Each wall is flat, endless, passes through zero and stands at right angles to its row. A trip goes straight from one point to another. Which walls does it cross, in order?

Walls:
(1): [-58  60]
(2): [-82   2]
(3): [-17  -7]
(4): [-4 24]
(5): [ 43 -41]
Trips:
[ 34 -17] to [ 32 -26] => none
[-63  19] to [-22 -49] => 4, 1, 5
[33 80] to [28  3] => 5, 1, 4
[-8  5] to [-41  -1] => none
[ -5 -34] to [ 16 -17] => 2, 3
[-19  -5] to [-43  52] => 4
[-5 18] to [-33 -27] => 3, 4

Walls:
(1): [ -4 -41  -1  10  30 -22  50  18]
(2): [ -9 -49 -46 -16  52  27 -48  40]
(3): [ 65  -4 -34 -19 -28 -22  20 -38]
(4): [-38   4  31  49  -9 -23  48  34]
(5): [-30 -32  54 -20  39 -12  38 -10]
(6): [-48 -12 -41  84  28  27   2  51]
(7): [ 13  75 -24   9 -28 -24  11  32]
Trips:
[ 12 -21  52  30   0 -62  -4 -26] to [ 28 -10 -25  29  79 -39   3 -44] => 4, 2, 6
[-45 -38 -30 -12 -15  74  13 -28] to [  8 -19  39  39  -4 -43 -18 -12] => 1, 4, 2, 6
[ 40  14  28  17  20  37 -12   9] to [ -4 -44  37   2  58  53 -23   8] => 5, 1

Walls:
(1): [ 62 -72  45 -45  -3  45 -11  -8 -10  36  13 -38]
(2): [-86  -6  27 -34 -17 -56 -18   8 -22  44  -6 -19]
(3): [-24 -61  27  -7 -37 -45 -17  10 -32 -15  45 -25]
(4): [ 38 -68 -45 -28 -16 -48  -2  -9   6   4  14  69]
(5): [-93   3 -56 -21 -65  27  20  64 -17 -18   0 -11]
(6): [-20  -6 -25  -5  41 -42   5   3  22 -14   0 -30]
Trips:
[-26   9 -35  22  61 -74  -5 -52 -32 -19  25  -4] to [ -4 -18 -37 -37  -3 -24  23  68  -1 -65 -32  31] => 5, 2
[ 18 -13  25 -46   0   7 -12 -23 -41 -45  51  -5] to [ 11   1   0 -39  28   0  -4   9 -28 -32   1 -22] => 6, 4
[-76 114 -16  39 -82  28  30 -32  -8   0 -75  34] to [ 23  18 -55 -22 -47 -28 -68  19 -28  17  -7  30] => 4, 3
[ 44  -2 -39  21 -23 -11   4  86  -7 -46 -39  67] to [ 21 -24  17  45 -32  69 -23  30 -35  -4 -64  30] => 1, 4
[-25 -23  11  -9  14 -43  36 -43   5 -50   4  37] to [ 46 -12 -41  -5   4   0 -56   3  -2 -51 -31 -39] => 2, 1, 3
[-20   3 -13 -81 -27 -18  58   7   6  15 -42 -14] to [-61  10  45  -7  -3 -66  -3 -31 -15 -27   1 -25] => 3, 1, 4

Walls:
(1): [-27  24  -7   1 -13 -73 -47  35  19  32 -58 -58 -27 -72  18  25 -36  33
  20 -15  25  -5 -30 -23]
(2): [-41  30 -12 -29  28  14  34  31  20 -15 -52  16  22  65 -11 -11 -60   9
 -43 -42  -6 -10   3 -29]
(3): [-70   7  44  60   5  24  42 -42  -7 -24 -23  -7  27  -7 -63  51   8   4
 -87  -9  15   5   5  28]
(4): [ -7 -25 -59 -22 -42  23  20  17  -6  55 -15 -22  16   9   9  10 -34  18
 -49  55   7  -1  38  -2]
(5): [-41 -61 -35  29  -4 -78  -2  40  69 -33 -25   1 -13 -62 -61  25  28 -38
  21  12  22 -52 -80  13]
(6): [ 18   3  14  -5  54 -22  51   1  46 -35  13  -4 -26 -30  63   4 -36  19
 -24   5  38 -42  30 -53]
(7): [-22 -15  41  -6 -35 -28  38   7 -45  15  32  -9 -37 -43  64  10 -30 -18
 -11  21   5 -46 -46   1]
(8): [-54 -13  -6  -2  44 -16  -8 -19   3  41   7  46 -15 -44  76 -13 -45 -41
  60  -1   5  -6  -3 -69]
(9): [-20  27  14  14 -19 -28  14 -24 -21 -14  18 -35   6  15  20   4   9 -34
 -41 -18  59  28  15   0]
Trips:
[ 23   6  -5 -65  11  27  -7  -1  19   1 -59  48  46  37  17   5 -13  66
 -14 -31 -39 -17 -22 -62] to [ 65 -46  19  12  13  -7  44  50   4  57   7  58  36   3   0  52 -13   0
  24  24  15  10  47 -33] => 2
[-14  75  55  -9 -28  -2  -5  34   0  19 -73  41  -1  23  26 -75  59 -22
 -21 -32  17 -86 -70 -47] to [-25  -4  23   0   8  13 -49 -28 -10 -73   6   8 -19  50  17  53 -18   4
 -25 -51 -42 -73 -41 -47] => 9, 3, 1
[ 24  44 -79  21  -1  -9 -21  84 -80  71  21  -6  40   5  -9 -19 -10  17
 -25   7  -9 -30  21  22] to [ 32 -99  87   2 -14   7 -20  -1 -10  24  -6  25   5 -22  18 -14   2 -91
  -2 -28 -20  39  51 -14] => 2, 7, 1, 8, 9, 4
[ 55 -13 -22  56   1  29 102 -21  53 -11 -62 -11  36  -6 -25  31  15 -20
 -11  39 -68 -23  -7  68] to [-23 -28  16  50  63 -36   8  17  28   0  11   5  64 -86 -14   7  -1  16
 -10 -39  -9   3  37  36] => 2, 6, 4, 1, 8
[ 13 -85   5 -16  17 -61  14  11  15 -20  20  43 -44 -20  32 -11 -15 -23
 -23   0  39 -33  52  74] to [ 23  75  -7 -72 -33 -43 -18   5  -1 -14 -25  67   0  24  36 -21 -44  11
 -23  -1 -26  50  -8 -61] => 2, 1, 5, 7
[-31   5  45  26 -57 -66  10 -10 -22  58  43 -30   5 -31  28  34  10   1
 -43   2 -19   0 -47   4] to [-48 -15  -3   3  17 -21  11 -75  15  11  13 -48 -36  21   9 -20 -15  43
 -55  -9 -69  20  -3  35] => 8, 5, 2, 1

Walls:
(1): [ 27 -33   2  43  41  44 -14  39 -42   0  23 -17 -43 -10 -18  15 -47  11
  34 -56  59  18  21  29  -7  47  74  12  -6 -36 -50  98  30  28 -44  -1
  -3   5  23  11 -12 -11  50  -8  21  28  28   4]
(2): [ 31 -11   2  10   7  35   5  -8  15  34  33  60  23 -42  -3   6 -32 -35
  10 -80   4   7  45  -8  66  -2 -22  96  14 -27  27 -11 -24 -13 -13 -45
 -35 -99  -4  36 -11  37   9 -20  17   5 -26  28]
(3): [ 25  22  -6 -33  15 -23   4  -5  19  -6 -13 -25 -23  10 -32   5  -4 -46
  -6 -51 -35 -10  75 -12  16 -19  62   8  55  -2 -13  30 -42   0  -4  50
  27 -41 -22 -75   1 -27 -15 -58 -13  21  33   3]
(4): [ 12  19 -23  13 -24 -16   6   8 -10   3  -6   9   6   8 -19 -11   3 -40
 -73  25   0   0 -54  11  63 -12 -21  35   0  31 -24  43 -27 -40  18  -2
  24  10  47  16  43 -31 -35   7  41  25  -8 -60]
(5): [ 28 -18  -4  -2 -47  35 -35 -51   5  32  47   1  41  11  34   4  -4  16
  51  -5  16  17 -48  17  14   1  68  28  -5   5  61 -29 -66 -23 -31  41
 -45 -56 -32  -1  32 -19  23 -64  53  49 -31  59]
Trips:
[ 29  62  30  -3 -16  33  26   3  29 -18  -8  -3  15   3  19  32  44  -7
 -37  52 -12  62  38 -17  29   6   7  -8 -15 -59  -4  31 -60  -6  -9 -32
  12 -74  33  52  94  64  19   6  -8  18  13 -41] to [ 32  20  46 -30  59  -3 -24 -25  34  40   5  -3 -13  45  -4 -18 -17   9
  24 -11 -62 -29 -49  10  53 -71 -12  15  33  -4 -27  15  25  -8  16 -26
 -44   8 -42  -2   7 -41  52  50  21  17  49  14] => none
[-36  37  49 -31 -21 -50 -32 -21   7  -8  43  29  44 -52 -58 -21  32  -3
 -31  53 -16  -9 -49  43 -65 -25 109 -13  55   0  18  35  -5  78   1   4
  16 -13  29 -56 -27 -61  35 -41 -17  72  52  15] to [ 24 -31   6   6  42 -44 -22 -16  24 -67 -20   7 -29  -6  23  25 -10 -27
 -32 -86  -6  -1 -58 -23 -34 -81   5  34  -7 -84 -26 -39  45 -12 -48 -42
 -74  33  42 -31 -28   5   2  41  25  51  -7  13] => 5, 2, 3
[ 30  12 -32  21  10  88 -21  13  -4  17  18 -48  -1 -62 -15  50  -6 -11
 -66 -21  15 -36  52  -4 -14  12  16  23 -11  47  35   4  37  -8   9 -29
  16  10 -50 -35 -36  -9  19  25   4  19  33 -26] to [ 42 -70 -38 -15  -2  34  60  -7  -8  31  41 -37  30 -35 -36  33  77  -3
  35  16 -40 -38   9 -32 -23  10  19 -51  34 -32  -9  31 -15  44  -8 -15
  42   7   2 -10  39 -12 -34  15 -12 -19  -8 -36] => 2

Walls:
(1): [-16  21  36   7 -96   9   1   8 -81  21  21 -22   8  52   6  86 -42 -24
  17 -59  53  31  17  38   7  -9 -75  49  -6  -7 -13  15  49  18  43 -51
 -25   6 -12 -18  39  32  32 -22  11  24 -13 -11]
(2): [-15  13  77  30   6  22 -13 -41  64 -37  15 -19 -12 -12 -23  36  50 -13
  31   7 -53  -7  -9   6 -21  -5 -19  19 -30 -22  39  33  28  17   7 -37
 -24 -10  -1  28  63 -16   1  -4   6 -13 -25 -55]
(3): [ 41   7  30 -45 -51  44   9  15 -52  54  -7 -29   5  16 -64 -35  51  -2
  46 -32  48   0  48  76 -52 -20 -58  15 -27  18 -36 -29 -53  22 -70 -38
  28  24  23  38 -39 -25  51  14 -29  50  63   2]
(4): [ 22  77  -4  18  12  35 -21   2 -31  -9  47  -8 -53  44 -25  38   4  14
 -62 -22 -12  -6  14 -45 -11   7 -29 -38  13  94   0  53 -49  -6  18   7
  22  37   3  -5  48  28  32 -59  22  11 -83 -31]
(5): [  10   27   55   86   64   26  -24   28    9  -28   18  -14    3    5
  -25  -16   -8   23   20   -6    3  -36  -34   25  -13   21    1   14
  -25   25  -20   -1  -32  -32  -61   -8 -101   39  -11    6   -9   57
  -17  -33   -2  -10  -16   24]
(6): [-73 -18  31 -50  64 -53  75 -17   6  20  14 -35  15  46  46  29  38 -18
  83 -30  13 -35  38  34  48  17 -41 -17 -22  92  30  37  17  25  13  33
  22 -25  -1  60   1 -24  37  35 -17  -4  -9  32]
(7): [-43 -59  -2  25  57 -56 -50 -12  -6 -22  68  -2   8 -20  23 -44  -1 -12
  -5 -14 -72   3   0 -28  43  -5 -29 -25 -32  -3  55   5  51 -42  -8  83
  -7  24 -26   3  19 -37   3  37   0  64  31  27]
(8): [ 16  -1  22   0  -6  18 -32  45  13   3 -15   6  64  53  14   5 -69  14
  78  45   6  34  12  -9   9 -64  66  40   1  45  53 -18  27  -9  52 -98
   6 -20  66 -17  22  55  10  58 -56 -51  74 -57]
(9): [ -20   57  -60  -32  -38   19  -17   31  -47   42  -13  -54   34   16
   22   -5  -26   10  -28  -35  -39    8   66   19   55  -13    3  -13
  -19 -116  -46   -1  -30  -10  -60  -43  -44    7   84   26  -23    8
  -11    8  -56  -29   19    6]
(10): [ 56  82  20  17  44  -7  49 -28   7 -22 -52   5 -10  25  20 -18 -30  18
  30 -10   0  38  64 -12  38  33 -11  26  29 -45  16  -7  24  10 -23  16
  19 -23 -39  65  30  53  -1  51 -28  25  51  37]
(11): [  45    5   30   12  -64  -49  -40   27  -11   50    8  -50   39   25
   56   11  -13   52   50  -41   18   31  -68   81 -110  -56   -8  -13
   45  -38  -29  -26   43  -28   20   53  -46   33  -46   37   64   -5
   51  -78   -4  -19   -8   18]
Trips:
[ -60    2    7  -53   29  -39   -4    7  -18  -42   22 -101  -49    2
   26    5    6   82  -79   82  -61   25   11  -60  -21   59   30   -5
   -8  -46   20  -37  -48   31   43   47  -40  -20   54   39  -21   -6
  -15   11    8   -3   -3  -31] to [-46 -27  -6  53  19 -31  -1  12 -17  -8 -41 -12  -6 -38   3  69 -11  48
  41 -24  15 -49 -42  35   1  24 -42   2 -40  -5  69  23  73 -14 -33  -3
 -18  67  23 -39  38  51  15  20  15 -14  57 -54] => 6, 5, 4, 8, 1, 11, 9
[-28  17  -4 -19 -20  35  11  26   0   6  22   9  40 -23 -44 -52 -38   4
  30 -37   0  52 -38 -20  17  24 -13  23  -8 -16 -20  28 -40  -7   9 -15
 -33  58 -23  -9 -66 -31 -63  66 -15   7 -33  -3] to [-38 -18 -33  12 -18 -30  22   3  35 -46  10  31 -23 -19 -44 -21 -33   1
  19  39  -3 -16   0 -30 -66  93 -42 -53 -36 -38 -18   5   7  16   7  -3
 -15 -48  11 -44 -13  22  46 -10  46 -45  49  78] => 3, 9
[ 62  23  14  37  10 -31 -17  57 -21 -18 -54  22  22  27  60   3   8   9
   3  31 -17   0 -12  19 -17  45   2 -10  15 -33  -1  43  -8  -3  -7 -10
 -15  19 -14  19  72  -4 -32 -18  50  39  -1 -58] to [101  -3  34 -32 -19  41 -17 -14  28  -4 -20 -86  26 -34 -30  -4  -8  27
  -4  -6 -11  19  85  -7 -13 -11  53  35 -31  89 -10  19  -1  13 -32  -2
 -13 -15  16  56  -2  26  42 -18  60  63   2  58] => 3, 1, 6
[  5 -15 -27 -62  61  33 -10 -53 -58  54  29  -3  19 -33 -11 -44  -4 -13
 -25  37  14  76 -89  -1  15 -10 -41  17  31  25   2  -4  -7 -26 -37  31
 -59 -78   0  50 -14   4 -55 -10   4 -73  70  13] to [ 12  67   0  19 -52 -21 -34  -7   5  44   8  29 -36  36  51 -16 -26 -23
 -15 -24  18 -31 -62   8 -55  59 -11  23 -14  26  24 -17   1 -42   8   8
  27 -28  24   6  34  -5  36   3 -19  59  13  21] => 9, 1, 4, 5

Walls:
(1): [-10  41  44   5  13  21 -69  42   3 -23  83  -5 -11   8  29 -18   3  21
  51  -6 -29 -23  23 -57  -6  12  13 -35   7  40 -15 -21 -27 -22 -17 -15
  32 -25 -40 -48 -50 -29   5  24 -20  59  15  25]
(2): [-86 -29   9 -10 -17  11 -12  12 -26 -55 -19  -5  55 -22  15  11  98  28
 -27   1  31  37   1  31  39  -9   8   9 -23  20 -51  10 -30 -73 -49  65
 -18  30  37 -63  40  58  13  -4  30 -17 -29 -12]
(3): [-34 -10  15 -35  41  48   8  44 -70   3 -30  30 -33   3 -26  37   5 -16
 -18 -17 -70  38  -8 -30  16  10 -16  35 -31 -39  52  -2   8 -24   7  51
 -40  55  33 -45  47  44  49  13  55 -33 -22  -7]
(4): [ 32  22  38  14 -86 -47 -25  -1 -23  37  15 -38 -25  26   9  -9 -43  36
  38   6   1  37  20  71 -20  34  34 -38  11  51  -3  13  22 -78  34  52
 -34  27  41 -26  52 -16  25  -7  44  22 -33 -12]
(5): [-36 -23  -2  -8  18  11   0 -17 -12 -29  39  26  -9  13  22 -31 -30  83
 -31 -17  -2 -50  32 -12  12   1  -2   0 -35  21 -36 -14  55  44   2  -9
   7  -7  -8 -21  38 -51  -1 -32 -30  14  62 -31]
(6): [-46  34  48  29 -40  45 -20  24 -48  -2  39  86  29 -37  44  12  10  19
 -32  16  74 -48 -33  34 -11  12 -12  35  -1  18   1 -15  50 -23  29 -12
  28  -9   4 -16  -9 -19  12  28 -16  -4 -28 -61]
(7): [ 22 -23   8 -15  31  35  -2  56 -35   0  21  -4  58  35  -3 -12  58  51
  73 -34 -12 -21  21 -13  36 -35  26  40  33  19  41 -13  37 -27  17 -44
  -7 -12  51  26 -12  31  35   0   7  20 -36 -33]
(8): [ 29  29  -2   2  63  38  72  -2  -4   5 -41  20  11 -12  -8 -36 -10  -5
  26   9 -35 -63  77 -24  38  19  -4  36   5  16 -12 -28  56 -26  46 -21
  56 -35  29  -1  27 -37  -1  13   6 -40  18 -32]
(9): [-52   8  16  44  31  31   6  41  -7  15 -41  50 -15  39  18  35  -1 -20
  38   2  -8  39  72 -18  41  18  24 -45  55 -15 -67 -38  56  39  21  36
 -70 -36  36 -57  23 -52   3  12  41  34 -58  -9]
(10): [-13 -44 -37 -32 -49  13 -83  11  48  12 -64  46   6 -41  41  29  36  20
 -10  15 -45  21  33  29  48 -32  21 -41  25 -20  -9   5  26  -3  28 -81
  29  38  13 -86 -31 -69  10  -5 -20  16  78 -45]
Trips:
[-40   1 -16   2  -5 -23  14 -66   6 -18  74  23  27  87  49 -22 -79  15
  -9  -8  -9  19 -46  -1  -8  28 -13   7 -15 -24  -4  -2  20 -10 -12  39
  16 -48  -9   5 -39   9 -29 -34 -71  12   6  -1] to [-42   3  39  34 -41 -41   2  -4  -1 -23 -14 -26   0 -47 -61 -48  -9 -19
  24   1  -8   2  36  70  38  17  -9  17 -45 -39 -26  13  57 -11  34   9
 -69  -9  35  34  39  -7 -43  30 -40  -3 -26 -20] => 4, 1, 9, 2, 8
[ 78  18 -10   4  -9 -65  -3   6 -91 -24 -10 -15   4 -22 -42 -24 -14 -81
 -11 -23 -39 -36  -3 -12  24  15 -41  11   6 -21  41   1 -56 -39  23 -92
   7  16  32 -60  -5 -25  61   0  10  36  10 -23] to [ -24    6   -1   24  -26  -16  -25   32   17   -2 -109   29  -22   27
   -4  -22   36  -52  -15  -25   28   57   43   19   31   62   -6  -37
    2  -41   15   56  -33   19   88  -35   35  -12  -27    1   54   48
  -24  -40   -8  -46   -6   18] => 1, 7, 9, 2, 4
[  9 -39  25  80  -5 -45  77 -18   8  20 -29 -82 -42 -53  13  16  59  11
  20 -55 -10 -28 -22   0 -16  16  45  -9  10 -30 -26  -3  -5 -25  51  10
  11  17 -18  30  61  75   5  21   3 -44   2 -85] to [ -4 -32 -64 -10  -7 -38 -21  57 -59  22  16  95  42  28  16 -68 -22 -16
  27  -7 -15  23 -68  38  -7   7 -25  23  34 -35 -31  31 -17 -70  -8  37
 -18  44  33 -27  25 -23  50  50  -5   0  40 -22] => 6, 10, 8, 9
[ -29  -15    4  -74    5   25   24    2   22  -60  -18   50    3  -13
  -29   14   -9   -7   54   -9    7  -13   42  -36   11   20  -52  -27
  -18   40  -14   15    0   61  -13   17   12   29  -15   -3   16  -21
   37   46    2  -21 -105  -59] to [ -37  -22  -53  -53   11    5   15  -12  -80   -3  -12   26   75  -21
   -8  -13   -7   16   19   51   46  -87   -4   27  -22   65  -16   85
  -79    0   12  -25    5   11   -2 -106   22    7    9    4   -7  -24
  -13   10  -34   65    1  -19] => 1, 10, 9, 3, 2
[-13  35   5 -28  26  29 -32  20  26   2  -9 -16  -7  36  64 -12  12  38
   7 -22 -47   4   7  24 -18  -3  23  49  -9  -7  38  72  69  27  18  23
  29 -48   8  -5 -42  31  26 -23 -23 -40  -7 -43] to [ 35   1  -2  -2  26  29  42   6  69  32 -14   0 -50 -17  50  -2 -11 -15
 -12  30  -6 -42 -52  18  25  -7  35   2  41   4 -29 -35 -60  33  -8 -43
 -18 -55 -16  85  -5   3   7 -43  -9 -41 -29 -71] => 1, 3, 10, 5, 6, 7
[  9  29 -43  24   9  11  41 -75 -55 -15 -26 -14 -47 121  20 -18  24  14
   3 -10   1  36  41  31 -33   8 -63 -24 -42  -5  -1  13  91   5 -18 -38
  31 -67  34 -14 -50 -48 -30 -37 -46  13  35  29] to [ 37  59 -32   3 -35   3   2 -28  -2  28  52 -22  -6  66 -54 -33 -41   8
 -48 -15  -7  68 -19 -43  43 -50  71 -19  13   5  59 -10 -24  16  13  13
  31 -33  -8 -35 -11  23 -14  48  28 -29 -12   1] => 10, 4, 1, 9, 5, 8, 3
